Each row of a before or after table is a point. The points were changed in one or more steps. Then noise was added and the rows were shuffled. The steps act on how far a point lies along the listed directions, d1 being the first. Name the steps. A step turns or swaps two directions, mirrors them in a line or flattens them onto one, adds a multiple of one to another, or multiplies one. Angles are multiples of 10 degrees, from the lower direction toward the higher: turns from -170 to 170, lines from 10 to 170 but not 90. Use the fewest steps. Two steps may share a direction if one is a turn and the other turns, adds or multiplies; they go together, in the order done. Otherwise the lowest direction goes first.

Directions:
(1): [-32 -40]
(2): [-40  32]
Before, 14 rows:
[[-29 -44]
 [ 47  20]
 [ 38 -12]
 [ 59  -1]
 [ -5   2]
 [ 84 -16]
 [  6  41]
 [  3  13]
 [ 49  -6]
 [ 15  17]
 [ 48 -48]
 [  6  52]
 [ 55 -27]
 [  3  56]]
After (14 x 2):
[[-34  34]
 [  6 -11]
 [ 14 -16]
 [ 18 -39]
 [ 49  17]
 [ 33  59]
 [ 59  14]
 [ -6  -8]
 [ 16 -47]
 [ 45 -10]
 [ 48  44]
 [ 75  35]
 [ 15 -59]
 [ 32  24]]
Steps: swap d1 and d2

Directions:
(1): [ 12 -42  49  30]
(2): [-21 -26 -45  46]
(3): [-38 -44  -1 -44]
(4): [-57  29  28  19]
Before:
[[  21  -72  -47    6]
 [  69  -56 -100   33]
 [   6    7   11   -3]
 [  11  -84  -59   17]
 [  53   -1   -8  -65]
 [   8    7   28  -28]
 [ -21  -15   42  -47]
 [  15   40   33  -22]
 [  24   12   36   -2]
 [   2  -12    2    4]
 [  -6   61    3  -45]
 [  34    0   11   -7]
 [   4   20   25  -19]
 [   5   11   25  -17]]
After:
[[ -81    2  -38   16]
 [  13   19   13  -30]
 [  -6   10   -5    5]
 [  36  -34   49  -44]
 [   6    8    9    0]
 [-120  -27   -7   59]
 [  28   13   54  -25]
 [  20    6   23  -21]
 [  15   28  -14  -57]
 [  13   16   19  -13]
 [ -47   -4   49  -53]
 [ -84   -7  -49   19]
 [ -14   15   30  -10]
 [  12   31   31   -4]]
Steps: turn d1 and d3 by 130 degrees; turn d3 and d4 by 150 degrees

Directions:
(1): [ 46 -51   6  16  -5 -39  26  58]
(2): [-37 -25 -56 -53 -20  22  -3  41]
(3): [-29  -4  18   0  43  32  81   6]
(4): [-16 -71  39  16   0  46 -35 -12]
(5): [-53 -14  43 -34  -6 -66   1 -11]
Before, 8 rows:
[[ -8  45  78  32  25 -38  46 -51]
 [  5 -85  19  -1   1   0 -20  19]
 [ 58  72 -38   4 -17  -5 -81 -39]
 [-58  -3  33  -6   5  31 -11 -60]
 [ 16 -39 -19  37 -16  45 -42 -29]
 [ 26 -45 -17  18  10 -18  63  25]
 [  2  28   3  27  -4  41  -2 -45]
 [-10 -67  38  30 -11  -3 -15   7]]
After (8 x 8):
[[-22 -65  33  20  18  28  16 -40]
 [-37  23  -6  16  -2  46 -32 -47]
 [-47  26 -21 -24 -22 -35 -24 -53]
 [ 16  75 -35   6   7  -2  46 -23]
 [ 65  38  51  81  39   0  56 -24]
 [ 33  -2 -21 -43 -36 -94 -49  30]
 [-31   8 -20 -19   3  52 -40 -45]
 [ -4  40  13  -3  -8 -50  32 -20]]
Steps: turn d1 and d4 by 100 degrees; add -0.5 times d3 to d2; multiply d5 by -1
